Every row gives one point. The last column is the point's height on a tilted bowl or saddle (a function of degree 2), plus a little noise. Count its main directions that bend up, bend down and stay straight.
(in the rows, 128 means zero)

Points:
[[145 118 128]
 [ 91  93 105]
 [131 106 126]
 [101 193  79]
 [117 114 128]
 [ 91 136 122]
 [102 191  82]
 [114  45  47]
 [133 153 123]
 [134 118 130]
 [142 155 119]]
Directions: 0 up, 2 down, 0 straight

Points (10 x 3):
[[152 152 152]
 [172 105 154]
 [ 93 139 153]
 [121 197 185]
 [102 127 149]
 [114 183 175]
 [149 126 149]
 [155 117 150]
 [112  64 165]
 [166 154 151]]
Directions: 1 up, 0 down, 1 straight

Points:
[[ 90 162 134 129]
 [105 137 128 113]
 [153 168 136 143]
 [144 109 136 110]
 [140 101 103 114]
 [125 122 148 115]
 [164  89 129 112]
 [121 217 110 218]
 [ 99 105  67 185]
 [145  84 145 122]
 [124  81 168 143]
 [ 83 126 171 125]
 [ 86 135  89 154]
 [150 135 167 146]
 [146 146 110 122]
 [129 147 112 123]
 [ 70  67  81 197]
 [139  50 100 148]]
Directions: 2 up, 0 down, 1 straight

Points:
[[ 92  82 183 169]
 [ 96  93 159 146]
 [108 125 149 137]
 [ 67 146 141 174]
 [ 89 119 137 143]
 [158  97 145 146]
 [169 172  79 175]
 [166  92 169 169]
 [ 93 135 119 145]
 [208 123  96 198]
 [113 130 141 134]
 [131  81 137 133]
 [117 113 101 134]
 [101 111 191 173]
 [124 100 155 138]]
Directions: 2 up, 0 down, 1 straight

Points:
[[112 187 172  97 172]
 [107 174 147  93 153]
 [165 101 113 150 149]
 [ 92 170 152 105 153]
 [148  78 163 113 164]
 [158 158 156  87 159]
 [129 102 131 170 142]
 [ 82 156  39  94 197]
 [ 81  98 190  95 172]
 [100 157 138 125 137]
 [123 134 130 121 128]
 [139  85 116 141 148]
 [ 87 169 207 133 192]
 [114  72 112 152 157]
 [103 165 154 122 146]
 [123 147 114 153 131]
 [128 180  91  85 155]
 [100  58  85 122 186]
 [105 106 165  83 154]
 [108 145 134 102 135]
 [ 94 129 143 153 138]
 [104 156 103 151 138]
 [107  81 133  55 179]
 [126 155 118 131 130]
 [161 138  89  93 151]]
Directions: 4 up, 0 down, 0 straight

Points:
[[137 169  76  88 161]
 [ 60 124 159 110  92]
 [108  98 169 111 147]
 [ 97 127 120 139 128]
 [118 116 204 106 163]
 [102 109 101 102 145]
 [ 90 191 123 217 199]
 [155 129 132 233 190]
 [159 135 150 142 146]
 [124  40 140 115 201]
 [110 125 109 137 131]
 [134 154 163 116 152]
 [142 177 117 144 143]
 [155 153 169 131 164]
 [107 125 133 149 131]
 [136 157 111 107 142]
 [129 161 141 119 142]
 [168 164 142 134 152]
 [152 174 139 126 154]
 [115 129  72 111 144]
 [ 89 185  78  88 172]
 [130 174  91 128 141]
 [102 117 101 164 143]
 [131  91 186 111 177]
 [ 73 167 138 111 111]
 [126 141  68 142 134]]
Directions: 3 up, 1 down, 0 straight

Points:
[[122  87  79 162 152]
 [120 162 184 124 168]
 [ 98 114  96 163 135]
 [150 184 108 152 152]
 [134 132  75 174 152]
 [117 122 214  93 205]
 [149  78  79 139 160]
 [ 98 203  94 101 166]
 [182 128 149 118 165]
 [ 69 131 150 165 148]
 [137 156  95  93 145]
 [ 99 103 144 102 141]
 [172  90 108  98 163]
 [122 132 142  94 142]
 [ 97 117 132 109 133]
 [113 107 194 133 173]
 [169 134  83 110 153]
 [135 157 157 154 151]
 [162 127 134  90 154]
 [169  82 148  92 175]
 [141 109 158 169 160]]
Directions: 4 up, 0 down, 0 straight

Points:
[[166 107 173 147 148  56  74]
 [139 118 143  37 124 128  86]
 [144 143 123 132  65  61  76]
 [175 123  55 120 115 146  97]
 [118 141  76  93 105  69  96]
 [128 113 138 157 121 148 115]
 [102 144  70 177 106  93  90]
 [127 223 171 170 205  49  53]
 [172 123 139 119 148 111 110]
 [ 54 103 114 149 108 208  76]
 [112 155 127 177 133 149 109]
 [ 74 159 148 166 122 114  95]
 [145 112  89 135 120 147 117]
 [113 168 127 116 101 199  91]
 [121 168  88 120 113 113 107]
 [135 111 141 150 154  94 108]
 [141 126 106 187 153 121 104]
 [111 118 134 122 158 113 115]
 [131  92  87 153 115 115 118]
 [ 42 200 120 129 154 164  68]
 [144 124  68 118  96 122 111]
 [103 137  75 178 138 160  98]
 [112 116 166 198 116 117  90]
 [137 130 136 168 148 157 111]
 [120 130 128 110  91  97 107]
 [124 142 119 164 170 147 110]
 [ 64 106 112  89 117 156 102]
 [105 162 167  63 134 168  87]
 [ 81 101 158 158 164 117  93]
 [155 154 145 103 133 117 113]
 [135 168  92 134 106  85  99]
 [113 122  83 150  92 104 109]
 [179 118 133 138  90 128 100]
 [139  90 101 148 133 212  87]
 [ 83 123 151 113 111 113 103]
 [ 56 139 112  98 105 103  89]
 [140 118 150 144 118 131 115]
 [142  94  63 116 187  95 105]
 [106  88 117 184 148 115 102]
 [144 110  82 167 112 152 107]
 [ 67 107 145  92 115 132  97]]
Directions: 0 up, 5 down, 1 straight

Points (45 x 7):
[[123 140 187  93 122  99  91]
 [152 122 139 119 108 158 104]
 [ 79 139 142 159 194 102  90]
 [ 82 180  77 169 174  87  82]
 [153  66 135 149 182  89  89]
 [130 141  98 116 157 174 110]
 [112 174 143  97 141 154 104]
 [169  84 102 160 167  99 102]
 [ 68 105 140  74 169 139  84]
 [137  58 109 136 145 118 101]
 [137 157 149 175  85 111  94]
 [ 94 125 141 149 120 134 113]
 [ 91 120 119  90  93  96 100]
 [127 181 133 146 141  96 105]
 [161  87 138 173  82 133  98]
 [129 117 148 146 128 106 114]
 [141 137 132 138 136 168 112]
 [115 122  76 109  76 158  86]
 [110  81 109  80 149 130  91]
 [128 117 140 165 189 151 103]
 [150 178  69 177  95 174  88]
 [154 127 110 138 128 168 111]
 [152 142 116 102 141 117 110]
 [103 135 137 201 151 103  97]
 [107 163  98  97 178 120 102]
 [ 99 144 225 116 136  96  75]
 [119  84 142  96 105 132 103]
 [123 158 129 178 176 142 110]
 [141 128  93 126 105 112 109]
 [ 87 158 154  70  52  79  65]
 [127  53 193 155  91 134  91]
 [ 80 103  92 117 129 135 103]
 [182 107 159 126 114 163  92]
 [139 141 196 184 166  82  76]
 [135 102  61 115 180 164  90]
 [133 124 176 161 145 101 102]
 [123 213 105 135 173 139 111]
 [139 166  77 117 134 109 106]
 [127 149  95 114 176  94 103]
 [128 153 147 108  88 144  98]
 [ 84 167 125 136 117 175 100]
 [140 156 128 117 122 237  74]
 [142 108 108 102  77 103  97]
 [153 121 148 101 151 115 105]
 [100  83 180  98 100 157  91]]
Directions: 0 up, 5 down, 1 straight

Points (70 x 9):
[[118 122  88  91 133 117  95  83 125]
 [162 141 148 131 138 100 143 119 150]
 [155 116  92 108 112 108  74  97 108]
 [105 138 128  87  70 140  74  77 138]
 [ 79 148  93 117 161 112  96  84 156]
 [171 153 211 128 153 124  79 145 149]
 [153 102  88 110 159 142 115 190  84]
 [119 119  53  91 150 151 157 168  67]
 [142 158 122 127 110 206 110 111 178]
 [155 126 152 152 176  82 109 132 161]
 [125 145 159 204 118  52 107 120 167]
 [139 102 114 125 114 159 134  88 110]
 [153 120 136  99 141  93 105 124 119]
 [126  53 140 113  89 131 109 100  71]
 [125 105 106 150 165 165 100 192 110]
 [125 126  67 119 215  33 160  66 212]
 [ 88 164 128 169 136 108 104 124 130]
 [142 158 178 144 130 156 172 150 151]
 [114  58 172 160 168 102  86  75 128]
 [157 118 115  82 102 123  90 174  92]
 [130 161 119 155 134 115 157 134 131]
 [105 142 160 123 200 122  83 176 122]
 [101 130 110 151 144 100 140  98 134]
 [146 138 176 120 153 163 111 160 133]
 [165 137 170 104 178 156 175 110  84]
 [196 138 146 131  86 132 119 123 174]
 [120 113 175 147 157 135 107 122 125]
 [ 75 125  96 110 136 115 147 123 121]
 [ 36  81  93  77 131 189  75 111 217]
 [151 150 139 130 130 104 160 173 138]
 [150 108  93 108  87 200 161 142  79]
 [132 135 101 194 111 152 173 103 105]
 [139 129 142 126 142 139 118 165 127]
 [168 138 142 112 173 158 184 115  78]
 [ 80 167  51 141 144  29  73  90 133]
 [109 129 154 114  71 185 148 112 153]
 [205 102 112 135 142 136 152 129 111]
 [ 93 150  80 128  81  84 116  88  98]
 [ 88 140 125 110 104 140 167 130 113]
 [136  66  73 131 173 160 140 130  82]
 [ 97 197 145 123  52  94 144  84 139]
 [116 145 149 164  86  92 123  65 143]
 [ 80  96 137 128  93 169 153 158  94]
 [114 138 131 140 159 119  96 101 138]
 [102 145 110 144 177 160 131  85 132]
 [165  74 137 165 105 112 145 140 124]
 [128  97 174 182 159 191  98 140 103]
 [120  61 105 113 114 138 123 120  72]
 [176 129 176 192 219 106  84 118 156]
 [126 124 174 122 178  98 165 174 122]
 [ 83  79 136 159 169 126 127 190  94]
 [131  73 131 106  53 129 170  73  77]
 [155 179 118 110  95 116  90 148 143]
 [138 182  86 176 107 125 154 172 126]
 [137 141  65  82  88  80 137  91  64]
 [187  71 149 104  96 141 148 140  87]
 [143  97  95  86 110  99 133 134  73]
 [109 128 112 135  80 178 135 111 130]
 [101 155 119 128 168 148 163 119 109]
 [122 100 148 113 176 129 110 177 106]
 [ 74 131 169 137  91  46  80 110 100]
 [107 105 161 150 149 117 144 113 129]
 [138 124 145 116 110 152 135  78 131]
 [138 113 124 126 148 181 112 177 115]
 [151 124 134 152 112 114 119 153 140]
 [105 171 102  87 153 117 146 108 101]
 [108 137  85 167 109  52 123 132 122]
 [115  87  81 144 113 126 171 143  66]
 [104  93  94  85 131 163 128 140  99]
 [100 157 110 143 132 169  88  97 160]]
Directions: 2 up, 4 down, 2 straight

Points (64 x 9):
[[151 150 103 129 149 137 113 166 115]
 [103 136 129 152 180 196 174 152 133]
 [ 81 135  95 179 110 130  95 105 120]
 [114 135  77 161 113 132  98 156 104]
 [104 150 109 179  82 141 118 145  99]
 [118  73 100 158 117 153 163  96 134]
 [104 151 152 159 192 189 134  89 138]
 [170 182 104 199 146 131 143 165  96]
 [135 142 131 150  97 110 135 179  98]
 [148 139 115 155 184 106 146 150 104]
 [ 65  96  87 117 161 121 197 176  45]
 [141  91 135 110  97  94 154 158 102]
 [159  80  80 191 136 117 110 139  95]
 [145 172 120 126  88  61 144  91 109]
 [112 111  87 165 150  92 128 137 104]
 [133 111 111  91 152 163 106 108 115]
 [116 154  97 182  95  86 127 126 101]
 [121 128 141  82 117 146 115 145 104]
 [126 128 102 162 122 178  63 140 107]
 [182 137  78 128 180 107  84 164  87]
 [109 125  99 140 119 111  99 166  99]
 [121 172 109 178 134 112 125 160  96]
 [141 148 167 164 133 185 149 142 136]
 [134 132 116 135  97  97  99  61 135]
 [122 137 158 137 123 190  80 112 115]
 [ 61 147 106  72 110 155 117 142  72]
 [194 170  99 196 170  97  48  93  52]
 [156 155 134 150 166 199 162 130 141]
 [180 133 125 134 111 153 173 180 117]
 [156 114  91  98 130 117 143 178  94]
 [170 134 140 152  83 142 192 181 107]
 [140 140 164 135 189 111 128 114 108]
 [ 93 179 151 106  96 143 123 170  70]
 [120  77 143 123 110 116  89 151 103]
 [127  80 111 112 206  99 108 189  59]
 [133  82 119  85 153 133 167 185  77]
 [144  89 140 175 118  80 104 166  93]
 [121 186 138 147 140 124 159  70 118]
 [154 109 166 140 176 139  99 180 105]
 [134 152 148 123 117 120 147 124 121]
 [122 149 130 156 160 157 174 119 135]
 [150 134 105 136 145  75  98 113 113]
 [143  96 148 160 123 196 109 123 135]
 [ 93 145 184 114  80 206 133 127  82]
 [123 173 136  86 134 115 147 137 101]
 [148  65 146 109 127  65  85 146  94]
 [135 132 188 148 146 118 138 107 124]
 [152 154 173 120 153 144 130 132 120]
 [131 163 164 159 102  80 121 127  96]
 [127 167  91 107 164 126  56  80 106]
 [ 54 119 116 136 116  77 125 184  39]
 [111 132 153 139 150 124 164 151 110]
 [157 142 164 128 114 113 101 110 122]
 [ 90 191  66 133 196 147 144 147 108]
 [242 110 115 104 157  93 111 169  78]
 [102 122 109 121 145 121 126 101 129]
 [ 81 119 106  48 202 164  78  92  78]
 [173 168 116 165 161 190 183 134 133]
 [123 139  99 184 113 138  25 130  84]
 [ 94 116  91 136 150 153 165 173  98]
 [134 142 164 136 137 176 128  72 137]
 [151  80 112 158 119  68 149 135 103]
 [107 129 113 126 154 112 124  70 134]
 [117 119 222 126  88  83 137 126  91]]
Directions: 0 up, 5 down, 3 straight
